Each row is a point. The last column is the point's height on a tilted bowl or saddle (a function of degree 2), plus a little noise. Along how many of its main directions does it bend up, bend down or stay straight?

Points (11 x 3):
[[ 14  28 -19]
 [-26 -33   8]
 [ 80  13 -67]
 [ 35  -7 -34]
 [ -8   9 -11]
 [ 33  30 -39]
 [ 12  31 -17]
 [ 30 -12 -26]
 [-39 -42  23]
 [ 30  53 -17]
 [ 42  14 -49]]
Directions: 1 up, 0 down, 1 straight

Points:
[[  8  -4 -15  10]
 [-24 -33   5   3]
 [ 99  36  34 -97]
 [  4 -42 -30   6]
 [ 30  16  43 -27]
 [ -1 -19 -61   3]
 [-33   4   2   4]
 [-35  25  42 -37]
 [ -5  27   6  -2]
 [ 54  38  32 -42]
 [  7 -38  27 -17]
 [-81  21  24 -63]
 [-45 -12  21 -12]
 [ 32 -20 -32  -5]
 [ 31  10 -27  -4]
 [  5  12 -28   8]
 [-43  27  15 -21]]
Directions: 0 up, 3 down, 0 straight

Points, 24 rows:
[[ 30  24 -15   5  -8]
 [  8  22  20   1 -18]
 [ 15  33 -34 -31 -14]
 [ 12 -83  14  -9 -42]
 [ 15 -10  34 -22 -47]
 [100 -16   3 -12 -61]
 [  8 -15  31   1 -23]
 [ 87  40 -18 -31 -32]
 [-36  17  38  59 -13]
 [-32 -65 -17   8 -10]
 [  1   5  -7 -10 -12]
 [ 44  56  47  -1 -35]
 [-57  22  -8 -16 -28]
 [ 13  41 -27 -35 -18]
 [ 21 -24  37 -24 -53]
 [-51 109  12 -18 -82]
 [ -9 -25  31  46  -7]
 [  2  16 -15 -35 -22]
 [-48 -19   4 -25 -28]
 [ 48  -1  43  13 -31]
 [-23  20  34  37 -12]
 [-12   6  10 -35 -38]
 [ 23  16   0  43  -7]
 [  3   7  15  23  -9]]
Directions: 0 up, 2 down, 2 straight

Points:
[[ 35 -45 -45 -17   2  -3 -20]
 [  2  21 -28  11  11  30   3]
 [-15  19  50  22  67  -6 -16]
 [ 28  41   4  19  50 -30  18]
 [ 29  20  41  -6   3 -45  10]
 [ 16 -10   1  39  35  33  16]
 [-14  27  30   1  34 -26   0]
 [ 34   2  19  53   1  15  40]
 [-25  61   3  32 -29  -6  43]
 [-40  -9 -22   2   5  11   6]
 [  6 -27 -13  43 -22  -1  17]
 [ 53 -53  22 -23  -8  -4  -6]
 [  7 -19   0 -17 -22 -51   7]
 [  0  52 -18 -29  13  10  -5]
 [-21 -31 -23  64  -3   0  54]
 [  2  17  38   5   5 -14   2]
 [-21 -40 -28 -40 -14   5 -21]
 [ 14  10 -43 -30  22 -17 -17]
 [ 14  13  54  24 -48  89 106]
 [-11  21  -2   1  -2  52  21]
 [-33  45  60  -9   6 -38  22]
 [  0  28  -3 -30  51 -49   2]
 [ 41   9   1 -34  21  22  -1]
 [ 15 -32   2  49 -30  52  36]
 [-20  23  35  51 -37  20  50]
 [ 42   2 -34 -33  39 -44  13]
 [-27  59  37   6 -49  16  47]
 [ 16  21 -64  38   6  -7  33]
 [-33 -29  19  47 -15  30  31]
 [  5  -6  41 -11 -42  27   6]
 [117   8  34  39 -48 -11  92]
 [-59  25  68 -12  46  55  43]
 [-10  23 -47 -12 -21 -36  12]
 [-32  17  41  26 -24   7  28]
 [-60   9  54  -1 -27   3  38]
 [ 52 -64 -24  34 -30  15  10]
 [ 15 -33  93 -14  41  54 -10]
 [ 40 -16  49  20  79  21 -17]
 [-17   7  23 -47 -17  -6   9]
 [  2 -47  19  70  -5  21  27]]
Directions: 3 up, 2 down, 1 straight
